Each row is a point. Each table stands for the endless flat space through its points: a line for two points, a plane for three, and so on. Write the one point that lies in both, or say that there is none.

First:
-0.47 -0.26 -0.09 +0.44

-0.07 +0.09 +0.26 +0.19
Second (3 x 4):
-0.28 -0.17 +0.09 +0.53

-0.24 -0.34 +0.26 +0.43

-0.33 +0.08 -0.15 +0.64
They share: no point

First, 4 rows:
+0.12 -0.29 -0.34 +0.18 +0.15 -0.07

-0.04 +0.15 -0.22 +0.02 -0.23 -0.17

+0.08 -0.23 -0.39 +0.13 +0.07 -0.06

+0.12 -0.07 -0.39 -0.11 +0.09 -0.04
Second, 3 rows:
+0.23 -0.16 -0.22 -0.07 +0.01 -0.08

+0.20 -0.09 -0.22 +0.02 +0.05 -0.13

+0.20 +0.09 -0.13 +0.35 +0.15 -0.33
They share: +0.11 -0.06 -0.31 -0.04 +0.07 -0.08

First, 2 rows:
-0.18 +0.40 +0.47 +0.28 -0.26 -0.12 -0.44 -0.30

-0.19 +0.35 +0.41 +0.22 -0.18 -0.10 -0.38 -0.28
Second:
-0.22 +0.28 +0.23 +0.14 -0.04 -0.04 -0.19 -0.25

-0.19 +0.19 +0.41 +0.02 +0.02 -0.10 -0.40 -0.22
They share: -0.21 +0.25 +0.29 +0.10 -0.02 -0.06 -0.26 -0.24

First:
-0.48 -0.67 -0.23 +0.27 -0.30 -0.06 -0.27 +0.31 -0.24

-0.05 +0.04 -0.29 +0.40 -0.27 +0.45 +0.00 +0.16 -0.07

-0.14 +0.06 +0.18 +0.26 -0.25 +0.22 +0.01 +0.23 +0.07

+0.30 +0.08 -0.54 +0.27 -0.17 +0.62 -0.14 +0.50 -0.46

+0.13 +0.30 +0.03 +0.11 -0.37 +0.16 -0.11 +0.26 +0.01
Second, 5 rows:
+0.00 +0.03 -0.47 +0.32 -0.07 +0.46 -0.15 +0.38 -0.21

+0.11 -0.17 +0.08 +0.33 -0.76 +0.10 -0.41 +0.18 -0.46

-0.04 +0.06 -0.50 +0.15 +0.05 +0.27 -0.03 +0.27 -0.14

+0.04 -0.15 +0.01 +0.09 -0.59 -0.15 -0.27 +0.04 -0.38

+0.00 -0.05 -0.25 +0.21 -0.27 +0.19 -0.09 +0.28 -0.18
They share: -0.02 -0.10 -0.30 +0.24 -0.29 +0.26 -0.17 +0.33 -0.23

First, 5 rows:
+0.23 -0.29 -0.03 -0.28 -0.37 +0.48 -0.53 +0.19 -0.01 -0.23 -0.46

+0.58 +0.11 -0.73 -0.34 +0.22 +0.02 -0.23 +0.51 -0.15 -0.02 -0.07

+0.15 -0.22 -0.27 -0.10 +0.28 +0.23 +0.10 +0.21 -0.01 -0.29 -0.29

+0.13 -0.01 -0.43 -0.49 -0.05 +0.18 -0.25 +0.18 +0.06 -0.36 +0.05

+0.27 -0.29 -0.20 -0.26 -0.17 -0.09 +0.02 +0.28 -0.34 -0.21 -0.03
Second:
+0.26 -0.16 -0.26 -0.35 -0.04 +0.17 -0.22 +0.30 -0.05 -0.23 -0.10

+0.36 -0.06 -0.28 -0.49 +0.00 +0.24 -0.06 +0.45 +0.09 -0.19 -0.14

+0.11 -0.29 -0.23 -0.15 -0.05 +0.09 -0.46 +0.08 -0.24 -0.31 -0.01
They share: no point

First, 4 rows:
-0.21 +0.10 +0.27 -0.25 -0.29 +0.44 +0.12 +0.09 -0.30 -0.21 -0.47 -0.47

-0.33 -0.17 +0.42 -0.04 +0.07 +0.17 +0.06 +0.00 -0.09 -0.30 -0.29 -0.05

-0.14 -0.14 -0.17 +0.16 +0.25 +0.14 -0.37 +0.27 -0.16 -0.15 -0.20 -0.01

-0.34 -0.25 +0.40 +0.03 +0.23 +0.05 +0.03 -0.04 -0.01 -0.26 -0.20 +0.17
Second:
-0.26 +0.06 +0.30 -0.52 +0.09 +0.39 -0.36 -0.11 -0.90 +0.38 -0.07 -0.08

-0.13 +0.08 +0.15 +0.12 -0.14 +0.09 +0.12 +0.06 +0.14 -0.43 -0.58 -0.30

-0.16 +0.10 +0.19 -0.09 -0.16 +0.22 -0.12 -0.04 -0.26 -0.15 -0.48 -0.29

-0.14 +0.10 +0.14 -0.04 -0.31 +0.27 -0.20 -0.07 -0.26 -0.18 -0.59 -0.36
They share: -0.20 -0.03 +0.15 -0.10 +0.00 +0.24 +0.00 +0.07 -0.18 -0.13 -0.31 -0.11

First:
+0.60 +0.09 -0.09 +0.44 -0.07 -0.35 -0.30 -0.03 -0.06 +0.16 -0.88 -0.33
 -0.13 +0.10

+0.03 +0.07 -0.19 +0.15 +0.00 -0.05 -0.13 -0.12 -0.28 -0.48 -0.51 +0.08
 -0.17 -0.06

+0.12 -0.13 +0.07 -0.13 -0.15 -0.44 -0.07 -0.45 +0.22 +0.06 -0.40 -0.23
 -0.16 -0.24

+0.04 -0.55 -0.47 +0.03 -0.06 +0.10 -0.49 -0.64 -0.49 -0.33 -0.25 +0.11
 +0.01 -0.12

-0.30 +0.23 -0.24 -0.17 +0.28 +0.08 +0.17 -0.30 -0.27 -0.91 -0.21 +0.18
 -0.29 -0.33

+0.24 -0.17 -0.28 +0.27 +0.06 +0.10 -0.31 -0.24 -0.43 -0.27 -0.39 -0.16
 -0.23 +0.03
Second (6 x 14):
-0.22 +0.13 +0.00 +0.08 -0.03 -0.32 -0.16 +0.01 +0.29 -0.27 -0.45 -0.19
 -0.23 +0.20

-0.36 -0.23 +0.32 -0.08 -0.37 +0.02 -0.12 -0.47 -0.19 -0.33 -0.45 -0.21
 -0.33 -0.26

-0.14 -0.07 +0.38 +0.06 -0.26 -0.17 -0.13 -0.30 -0.18 -0.44 -0.04 +0.15
 -0.17 -0.31

-0.13 -0.07 +0.27 +0.06 -0.05 -0.20 -0.19 -0.30 -0.16 -0.46 -0.20 +0.09
 -0.18 -0.25

-0.36 +0.05 +0.20 -0.10 -0.58 -0.13 +0.07 -0.12 +0.14 -0.18 -0.26 -0.21
 -0.31 +0.03

-0.10 +0.05 +0.26 -0.32 -0.16 -0.09 -0.11 -0.60 -0.68 -0.72 -0.42 +0.11
 -0.33 -0.51
They share: no point

First, 6 rows:
+0.20 +0.02 -0.31 -0.20 +0.01 +0.62 -0.47 +0.13 +0.09 +0.41 +0.01 +0.26
 -0.04 -0.34 +0.23 +0.32 +0.41 -0.02 -0.18 -0.69

+0.18 +0.52 +0.29 -0.13 +0.17 -0.13 -0.05 +0.37 +0.29 +0.36 -0.29 +0.30
 +0.25 -0.12 +0.12 +0.42 +0.00 +0.02 +0.06 -0.10

+0.41 +0.14 -0.19 -0.34 -0.35 +0.32 -0.37 -0.23 -0.39 +0.36 +0.07 -0.17
 +0.02 -0.26 +0.31 +0.30 +0.44 -0.23 -0.08 -0.66

-0.25 -0.33 -0.45 -0.22 -0.31 +0.21 +0.11 +0.21 -0.13 -0.50 -0.11 -0.09
 -0.01 -0.36 +0.41 +0.23 +0.25 +0.29 +0.31 -0.07

-0.12 +0.34 -0.73 +0.21 +0.18 +0.43 +0.10 -0.03 +0.48 -0.08 -0.33 +0.84
 +0.41 -0.05 -0.36 -0.11 -0.28 +0.37 +0.14 -0.14

+0.37 +0.29 -0.49 +0.02 -0.22 +0.49 -0.12 -0.57 -0.14 +0.26 -0.01 +0.29
 +0.17 -0.21 -0.13 +0.10 +0.01 -0.02 +0.09 -0.53
Second, 2 rows:
-0.04 -0.07 -0.34 -0.07 -0.02 +0.27 -0.25 +0.16 +0.08 +0.15 -0.23 +0.26
 +0.08 -0.25 +0.24 +0.29 +0.08 +0.03 +0.07 -0.27

-0.11 -0.15 -0.37 -0.05 +0.00 +0.27 -0.31 +0.21 +0.11 +0.19 -0.29 +0.27
 +0.09 -0.24 +0.31 +0.27 +0.01 +0.00 +0.02 -0.24
They share: no point

First (2 x 24):
-0.11 +0.17 +0.11 +0.60 -0.43 +0.00 +0.41 -0.11 +0.07 -0.29 -0.37 +0.05
 -0.25 +0.02 -0.20 +0.23 -0.35 +0.09 +0.16 -0.22 +0.46 +0.30 -0.31 +0.06

-0.31 +0.27 -0.34 +0.15 -0.23 -0.20 +0.21 +0.09 -0.33 -0.04 -0.02 -0.30
 -0.15 +0.02 +0.15 +0.23 -0.30 -0.26 +0.21 -0.07 +0.06 -0.05 -0.01 +0.11
Second:
-0.12 +0.47 -0.47 +0.38 -0.46 +0.10 +0.50 +0.14 -0.21 -0.25 +0.12 -0.24
 -0.24 -0.13 -0.01 +0.10 -0.18 -0.45 +0.13 +0.07 +0.29 +0.13 -0.19 -0.10

-0.22 +0.41 -0.13 +0.34 -0.56 -0.02 +0.20 +0.18 -0.45 -0.17 -0.18 -0.18
 -0.10 +0.25 -0.17 +0.36 -0.40 -0.01 +0.35 -0.01 +0.29 +0.37 +0.15 +0.24

-0.21 +0.32 -0.11 +0.35 -0.43 -0.11 +0.20 +0.11 -0.33 -0.16 -0.21 -0.18
 -0.09 +0.20 -0.10 +0.34 -0.42 +0.00 +0.28 -0.08 +0.26 +0.22 +0.08 +0.20
They share: no point

First, 6 rows:
+0.05 -0.44 -0.07 -0.48 +0.27 -0.28 -0.16 +0.07 +0.38 -0.15 +0.00 -0.32
 -0.17 +0.20 -0.33 +0.05 -0.20 -0.15 +0.18 +0.24 +0.45 +0.65 +0.00 +0.07

+0.33 -0.43 -0.05 -0.17 -0.15 +0.34 -0.31 -0.12 +0.14 +0.08 -0.10 +0.00
 +0.29 -0.11 -0.50 +0.07 -0.39 +0.35 +0.20 +0.01 +0.19 +0.25 +0.29 -0.38

-0.19 -0.35 -0.03 -0.26 +0.29 +0.12 -0.56 +0.47 +0.26 +0.37 -0.25 -0.18
 -0.18 -0.18 -0.28 -0.30 +0.24 +0.10 -0.19 -0.05 +0.01 +0.06 +0.13 +0.03

-0.14 -0.58 -0.10 -0.39 +0.49 +0.13 -0.62 +0.39 +0.26 +0.21 -0.37 -0.27
 -0.09 -0.29 -0.43 -0.20 +0.15 -0.03 -0.22 +0.07 -0.05 +0.11 +0.12 +0.10

+0.01 -0.13 +0.07 -0.46 -0.13 -0.34 +0.08 +0.19 +0.21 +0.15 +0.22 -0.27
 -0.36 +0.46 -0.15 -0.02 -0.08 -0.10 +0.47 +0.03 +0.79 +0.78 +0.07 +0.13

-0.11 -0.09 -0.09 -0.22 +0.39 -0.42 -0.28 +0.11 +0.65 -0.17 -0.02 -0.19
 -0.24 +0.06 -0.19 -0.06 -0.16 -0.02 -0.29 +0.35 -0.01 +0.30 -0.05 -0.11
Second, 3 rows:
+0.14 -0.01 +0.18 -0.42 +0.16 -0.26 -0.14 +0.31 +0.25 +0.43 -0.05 -0.14
 -0.21 -0.13 -0.51 -0.22 +0.16 +0.09 +0.21 -0.24 +0.04 +0.23 +0.07 -0.04

-0.39 -0.09 -0.21 -0.15 -0.04 -0.04 -0.54 +0.17 +0.40 +0.36 -0.15 +0.17
 -0.01 -0.08 -0.17 -0.02 -0.18 +0.38 -0.15 +0.13 +0.38 +0.06 +0.13 -0.21

+0.05 -0.04 +0.10 -0.35 +0.12 -0.20 -0.22 +0.27 +0.27 +0.40 -0.07 -0.09
 -0.18 -0.11 -0.43 -0.17 +0.09 +0.14 +0.14 -0.16 +0.11 +0.21 +0.09 -0.08
They share: no point

First, 2 rows:
+0.09 +0.27 -0.36 +0.22 +0.14 +0.13 +0.18 +0.20 +0.38 +0.19 +0.36 -0.29
 +0.17 -0.23 -0.30 +0.07 +0.19 +0.18 -0.21 +0.10 +0.42 -0.28 -0.22 +0.43

+0.03 -0.09 +0.12 -0.20 -0.34 +0.25 +0.06 -0.28 +0.14 -0.11 +0.18 -0.23
 +0.29 -0.35 -0.30 +0.25 -0.11 +0.00 +0.09 +0.28 +0.12 -0.34 +0.26 +0.01
Second:
-0.01 +0.03 +0.12 -0.17 +0.12 +0.09 +0.20 +0.03 +0.14 -0.21 +0.46 -0.35
 +0.41 -0.08 -0.40 -0.03 +0.29 +0.15 -0.17 +0.14 +0.45 -0.15 +0.12 +0.06

+0.03 +0.05 -0.20 +0.08 -0.06 +0.19 +0.16 -0.15 +0.33 +0.05 +0.32 -0.47
 +0.11 -0.30 -0.32 +0.20 +0.05 +0.22 -0.24 +0.08 +0.42 -0.37 +0.10 +0.22

-0.02 -0.10 -0.17 +0.05 -0.28 +0.29 +0.02 -0.22 +0.33 +0.48 +0.19 -0.17
 +0.14 -0.75 -0.43 +0.45 -0.02 +0.19 -0.01 +0.10 +0.06 -0.47 -0.06 +0.44

+0.10 +0.12 -0.23 +0.09 -0.24 +0.25 +0.06 -0.06 +0.31 +0.20 +0.15 -0.15
 +0.16 -0.43 -0.25 +0.27 -0.10 +0.03 +0.05 +0.24 +0.12 -0.39 -0.06 +0.32
They share: +0.06 +0.09 -0.12 +0.01 -0.10 +0.19 +0.12 -0.04 +0.26 +0.04 +0.27 -0.26
 +0.23 -0.29 -0.30 +0.16 +0.04 +0.09 -0.06 +0.19 +0.27 -0.31 +0.02 +0.22

First (7 x 24):
+0.51 -0.72 -0.31 +0.19 -0.14 +0.21 +0.10 +0.25 -0.08 -0.33 +0.07 -0.46
 -0.19 +0.42 -0.26 -0.12 -0.05 -0.10 -0.22 +0.66 +0.11 -0.35 +0.39 -0.36

-0.28 -0.17 +0.05 -0.10 +0.31 -0.04 -0.30 -0.04 -0.35 -0.26 +0.08 +0.09
 -0.36 +0.60 -0.34 +0.55 -0.06 -0.18 +0.53 +0.00 -0.58 -0.11 +0.26 -0.34

+0.24 -0.69 +0.07 +0.50 +0.24 +0.55 -0.44 +0.60 -0.32 -0.81 +0.55 -0.09
 -0.22 +0.64 -0.03 +0.36 -0.51 -0.24 +0.25 +0.37 +0.09 -0.16 +0.31 -0.49

+0.04 -0.33 -0.30 +0.04 +0.08 +0.30 -0.29 +0.58 -0.32 -0.41 +0.11 -0.10
 -0.16 +0.17 +0.55 +0.61 -0.46 -0.07 +0.35 +0.14 -0.36 +0.46 -0.04 +0.20

+0.05 -0.42 +0.12 -0.11 +0.47 +0.17 -0.57 +0.08 +0.00 -0.36 +0.21 +0.05
 -0.48 -0.04 -0.02 +0.25 -0.47 -0.43 +0.00 +0.12 +0.08 +0.53 +0.17 -0.06

-0.01 -0.34 +0.69 +0.15 +0.25 +0.04 -0.60 -0.36 -0.14 -0.60 +0.13 +0.00
 -0.66 +0.47 -0.50 +0.18 -0.56 -0.38 +0.16 +0.37 -0.11 -0.05 +0.16 -0.47

-0.11 -0.84 -0.06 -0.05 +0.23 +0.47 -0.31 +0.26 +0.06 -0.58 +0.49 +0.03
 -0.60 +0.00 -0.02 +0.09 -0.11 -0.39 +0.04 +0.16 -0.02 +0.03 +0.33 -0.28
Second, 3 rows:
+0.09 -0.55 -0.25 -0.30 +0.34 +0.11 -0.29 -0.02 -0.23 +0.05 -0.04 +0.00
 -0.42 +0.38 -0.21 +0.17 -0.33 -0.07 +0.10 +0.18 -0.28 +0.12 +0.31 -0.15

+0.12 -0.65 -0.18 -0.43 +0.35 +0.17 -0.35 -0.15 -0.26 +0.08 -0.18 +0.07
 -0.37 +0.52 -0.34 +0.23 -0.28 -0.04 +0.13 +0.38 -0.46 +0.10 +0.29 -0.23

+0.21 -0.41 -0.09 -0.22 +0.32 +0.11 -0.29 +0.12 -0.11 -0.13 +0.00 -0.08
 -0.16 +0.34 -0.31 +0.35 -0.07 -0.25 +0.10 +0.32 -0.34 +0.22 +0.29 -0.17
They share: no point

First, 4 rows:
-0.27 +0.04 -0.30 +0.63 +0.19 -0.13 -0.35 +0.26 +0.44 -0.41 +0.14 +0.36
 +0.17 -0.19 -0.46 +0.28 -0.64 -0.25 +0.32 +0.01 -0.02 +0.15 +0.56 -0.07

+0.27 -0.20 -0.24 +0.09 +0.28 -0.31 -0.29 -0.01 +0.20 +0.10 +0.47 +0.42
 +0.41 +0.14 -0.01 +0.22 -0.34 -0.01 +0.35 +0.40 -0.14 +0.09 +0.08 -0.16

-0.07 -0.08 -0.24 +0.42 +0.29 -0.19 -0.31 +0.09 +0.40 -0.20 +0.32 +0.43
 +0.32 -0.13 -0.26 +0.21 -0.57 -0.15 +0.38 +0.20 -0.10 +0.16 +0.34 -0.06

+0.17 +0.04 -0.39 +0.18 +0.08 -0.40 -0.34 +0.12 +0.19 -0.05 +0.35 +0.46
 +0.11 +0.14 -0.14 +0.18 -0.39 +0.00 +0.17 +0.17 +0.05 +0.04 +0.16 -0.03
Second (3 x 24):
+0.29 +0.04 -0.37 +0.15 +0.48 +0.00 -0.38 +0.08 +0.06 +0.29 +0.03 +0.20
 +0.41 +0.40 -0.35 +0.40 -0.13 -0.06 +0.51 +0.54 +0.05 +0.23 +0.04 -0.04

+0.21 -0.28 -0.21 +0.44 +0.39 -0.33 -0.14 +0.14 -0.02 +0.21 +0.08 +0.34
 +0.10 +0.18 -0.21 +0.45 -0.25 -0.16 +0.35 +0.41 +0.01 +0.01 +0.14 -0.43

+0.29 -0.12 -0.29 +0.34 +0.53 -0.15 -0.22 +0.10 -0.06 +0.37 -0.06 +0.26
 +0.20 +0.34 -0.33 +0.47 -0.13 -0.12 +0.47 +0.55 +0.09 +0.13 +0.02 -0.25
They share: +0.15 -0.16 -0.27 +0.23 +0.21 -0.24 -0.32 +0.14 +0.19 -0.03 +0.32 +0.31
 +0.34 +0.15 -0.15 +0.33 -0.34 -0.10 +0.32 +0.29 -0.11 +0.07 +0.26 -0.25

First:
+0.04 +0.07 +0.53 +0.74 -0.33 -0.23 -0.13 -0.13 -0.39 +0.70 -0.32 +0.35
 +0.34 +0.24 +0.20 +0.41 -0.01 -0.17 -0.45 -0.20 +0.12 +0.31 -0.12 +0.26

-0.79 +0.06 +0.47 +0.72 -0.26 +0.05 +0.31 -0.18 +0.03 +0.33 +0.31 +0.53
 +0.11 +0.00 -0.06 +0.73 +0.13 -0.11 -0.05 -0.58 +0.19 +0.69 -0.13 +0.08

-0.07 +0.26 +0.49 +0.94 -0.17 -0.10 -0.04 -0.09 -0.41 +0.47 -0.23 +0.60
 +0.20 +0.26 +0.05 +0.56 +0.19 -0.20 -0.21 -0.24 +0.00 +0.39 -0.30 +0.18

-0.41 -0.40 +0.15 +0.22 -0.01 +0.36 +0.60 -0.01 +0.39 -0.15 -0.31 +0.18
 -0.06 +0.26 +0.19 +0.62 +0.37 -0.62 +0.01 -0.22 +0.34 +0.59 -0.04 -0.18

-0.06 -0.15 +0.57 +0.36 -0.47 -0.32 -0.15 -0.26 -0.27 +0.78 -0.13 +0.12
 +0.40 +0.14 +0.31 +0.29 -0.15 -0.02 -0.63 -0.39 +0.44 +0.22 +0.20 +0.40

-0.11 -0.30 +0.16 +0.48 +0.02 +0.32 +0.49 +0.11 +0.23 +0.00 -0.67 +0.20
 +0.02 +0.39 +0.24 +0.60 +0.35 -0.77 -0.04 +0.06 +0.10 +0.57 -0.24 -0.24
Second, 4 rows:
-0.24 +0.21 -0.13 +0.27 -0.60 +0.02 +0.48 -0.10 +0.06 +0.10 -0.20 -0.02
 +0.23 -0.18 -0.01 +0.39 +0.30 -0.40 -0.13 +0.13 -0.01 +0.27 +0.20 +0.20

-0.13 -0.22 +0.27 +0.12 -0.21 -0.05 +0.23 -0.06 -0.33 +0.18 -0.24 +0.29
 +0.40 +0.27 +0.09 +0.21 +0.28 -0.08 -0.55 -0.23 +0.22 +0.51 +0.28 -0.02

+0.02 -0.35 +0.75 +0.29 -0.15 -0.18 -0.05 -0.45 +0.09 +0.52 -0.49 +0.12
 +0.03 +0.44 +0.24 +0.18 +0.28 -0.50 -0.01 -0.28 +0.19 +0.17 +0.00 +0.10

-0.08 -0.21 +0.11 +0.18 -0.28 +0.01 +0.24 -0.03 -0.32 +0.10 -0.19 +0.33
 +0.29 +0.18 +0.09 +0.32 +0.18 -0.09 -0.53 -0.23 +0.28 +0.44 +0.19 +0.09
They share: -0.01 -0.26 +0.27 +0.26 -0.27 -0.03 +0.13 -0.18 -0.15 +0.22 -0.28 +0.27
 +0.12 +0.23 +0.15 +0.33 +0.16 -0.26 -0.31 -0.25 +0.28 +0.29 +0.06 +0.16

First (5 x 24):
-0.23 -0.17 -0.29 +0.14 -0.23 -0.09 -0.13 -0.31 -0.03 -0.29 +0.06 +0.44
 -0.32 -0.26 -0.33 +0.02 -0.02 +0.32 -0.10 -0.31 -0.32 -0.16 -0.02 -0.40

-0.42 -0.09 -0.38 +0.09 +0.12 -0.05 -0.30 -0.28 -0.08 -0.40 -0.11 +0.06
 -0.30 -0.16 -0.30 -0.18 -0.28 +0.20 +0.01 -0.22 +0.02 -0.03 +0.16 -0.28

-0.45 -0.30 -0.33 +0.19 +0.22 +0.06 -0.10 -0.21 -0.16 -0.42 -0.35 -0.08
 +0.00 +0.00 -0.27 -0.26 -0.19 +0.06 +0.25 +0.01 +0.31 -0.12 -0.15 -0.27

-0.09 -0.08 -0.32 -0.10 +0.53 +0.01 -0.12 -0.18 -0.50 -0.31 -0.58 -0.13
 +0.16 +0.34 -0.60 +0.26 -0.26 +0.29 +0.47 +0.13 +0.30 -0.08 -0.24 -0.14

-0.33 +0.06 -0.01 -0.01 +0.80 -0.19 -0.11 -0.14 -0.51 -0.20 -0.35 +0.02
 -0.27 -0.08 -0.39 +0.02 -0.43 +0.19 -0.05 +0.03 +0.39 +0.18 +0.23 -0.02
Second:
-0.07 -0.19 -0.12 +0.03 +0.21 +0.06 -0.06 -0.16 -0.45 -0.60 -0.22 +0.02
 -0.07 +0.02 -0.42 +0.19 -0.12 +0.10 +0.36 -0.22 +0.25 -0.25 +0.01 -0.37

-0.15 -0.20 -0.14 +0.07 +0.23 +0.03 -0.05 -0.19 -0.40 -0.52 -0.26 +0.04
 -0.05 -0.01 -0.41 +0.11 -0.14 +0.13 +0.30 -0.15 +0.25 -0.19 -0.04 -0.31
They share: no point

First, 6 rows:
-0.26 +0.45 -0.09 +0.21 -0.36 -0.17 -0.44 -0.27 +0.20 -0.62 +0.27 +0.26
 -0.11 -0.21 +0.67 +0.12 +0.06 -0.20 +0.01 +0.43 -0.05 +0.63 -0.65 +0.02

-0.02 +0.03 +0.33 -0.01 -0.32 +0.56 -0.29 -0.32 -0.02 -0.32 +0.09 -0.27
 +0.08 +0.43 +0.13 +0.36 +0.14 +0.43 -0.53 +0.01 -0.22 +0.33 -0.19 -0.48

-0.14 +0.50 +0.28 +0.14 -0.20 +0.34 -0.38 -0.35 -0.07 -0.38 +0.00 -0.20
 +0.12 +0.23 +0.38 +0.01 +0.27 +0.33 -0.01 +0.49 +0.02 +0.41 -0.46 -0.37

+0.26 +0.52 -0.10 +0.50 -0.64 +0.31 -0.29 -0.26 -0.01 -0.22 +0.18 -0.41
 +0.45 -0.05 +0.18 +0.09 +0.41 +0.10 +0.23 +0.19 +0.21 +0.21 -0.30 -0.21

-0.36 +0.52 +0.08 +0.36 -0.14 +0.17 -0.11 -0.30 +0.09 -0.26 +0.16 -0.17
 +0.29 +0.01 +0.38 -0.03 +0.27 +0.04 +0.03 +0.47 -0.01 +0.27 -0.36 -0.31

+0.08 +0.07 +0.30 +0.24 -0.06 +0.56 +0.00 -0.66 +0.07 -0.36 -0.19 -0.08
 +0.00 +0.48 +0.17 -0.18 +0.24 +0.38 -0.43 +0.24 +0.24 +0.50 -0.14 -0.60
Second, 7 rows:
+0.13 +0.73 +0.01 +0.24 -0.12 +0.03 -0.60 -0.55 -0.24 -0.04 -0.28 -0.26
 +0.43 +0.15 +0.20 -0.20 -0.19 -0.11 -0.23 -0.09 -0.16 +0.13 -0.72 -0.46

-0.32 +0.53 -0.19 +0.61 -0.70 +0.35 -0.42 -0.39 +0.27 -0.11 +0.41 -0.29
 +0.30 +0.04 +0.34 +0.40 +0.37 +0.22 -0.30 +0.29 +0.19 +0.36 -0.62 +0.07

-0.18 +0.49 -0.23 +0.41 -0.53 +0.42 -0.17 -0.34 -0.10 -0.50 +0.37 -0.18
 +0.20 +0.02 +0.23 +0.23 +0.01 +0.00 +0.05 +0.35 -0.01 +0.35 -0.52 -0.26

-0.42 +0.16 -0.04 -0.02 -0.07 +0.52 -0.23 -0.41 -0.16 -0.48 +0.06 +0.04
 +0.36 +0.09 +0.78 -0.04 +0.24 -0.14 +0.09 +0.29 +0.45 +0.26 -0.12 -0.22

-0.10 +0.31 -0.02 +0.05 -0.14 +0.29 -0.12 -0.40 -0.19 -0.55 -0.04 -0.02
 +0.16 +0.10 +0.32 -0.11 -0.11 -0.07 +0.12 +0.29 -0.05 +0.32 -0.24 -0.53

-0.12 -0.12 +0.36 +0.16 +0.18 +0.17 +0.45 -0.11 +0.15 -0.68 +0.28 +0.19
 +0.01 -0.05 +0.46 -0.14 +0.46 -0.19 +0.12 +0.46 -0.06 +0.35 +0.32 -0.53

-0.10 +0.47 +0.10 +0.67 -0.52 +0.09 -0.45 -0.59 +0.47 +0.08 +0.18 -0.12
 +0.05 +0.22 +0.15 +0.28 +0.43 +0.40 -0.62 +0.46 -0.22 +0.28 -0.42 -0.25
They share: -0.15 +0.34 +0.03 +0.33 -0.29 +0.21 -0.15 -0.33 +0.12 -0.32 +0.17 -0.12
 +0.20 +0.04 +0.32 +0.07 +0.22 +0.04 -0.11 +0.27 +0.01 +0.34 -0.31 -0.28

First (2 x 24):
-0.32 +0.31 -0.36 +0.08 -0.18 +0.32 -0.51 +0.09 -0.21 +0.23 +0.03 -0.58
 +0.31 +0.50 +0.25 +0.04 -0.41 -0.48 +0.18 -0.14 +0.25 -0.39 -0.30 -0.29

-0.07 +0.11 -0.26 +0.48 +0.17 +0.12 -0.21 -0.16 -0.41 -0.12 -0.07 -0.13
 +0.06 +0.20 +0.05 -0.16 -0.11 -0.13 +0.08 -0.09 +0.30 -0.24 +0.10 +0.06
Second:
-0.18 +0.04 -0.61 +0.23 +0.16 +0.22 +0.07 -0.20 -0.28 -0.08 +0.18 -0.34
 +0.43 +0.34 +0.26 +0.30 -0.02 -0.47 +0.16 +0.02 +0.30 -0.12 -0.08 -0.04

-0.09 +0.11 -0.69 +0.23 +0.13 +0.25 +0.06 -0.17 -0.16 -0.17 +0.36 -0.41
 +0.56 +0.47 +0.17 +0.29 +0.04 -0.48 +0.10 +0.07 +0.19 -0.01 +0.05 -0.06

-0.24 +0.22 +0.05 +0.35 +0.24 -0.02 -0.53 +0.12 -0.76 +0.24 -0.78 -0.18
 -0.47 -0.20 +0.32 -0.24 -0.62 -0.15 +0.24 -0.26 +0.66 -0.72 -0.36 -0.12

-0.23 +0.27 -0.19 +0.44 +0.30 +0.26 -0.74 +0.09 -0.72 +0.02 -0.69 -0.30
 -0.45 -0.17 +0.25 -0.28 -0.44 +0.01 -0.06 -0.43 +0.60 -0.50 -0.25 -0.09

-0.33 +0.17 -0.41 +0.48 +0.18 +0.54 -0.74 -0.11 -0.56 -0.10 -0.37 -0.34
 -0.19 +0.05 +0.19 -0.22 -0.16 +0.05 -0.22 -0.51 +0.44 -0.26 -0.17 -0.01
They share: -0.17 +0.19 -0.30 +0.32 +0.03 +0.20 -0.33 -0.06 -0.33 +0.02 -0.03 -0.31
 +0.16 +0.32 +0.13 -0.08 -0.23 -0.27 +0.12 -0.11 +0.28 -0.30 -0.06 -0.08
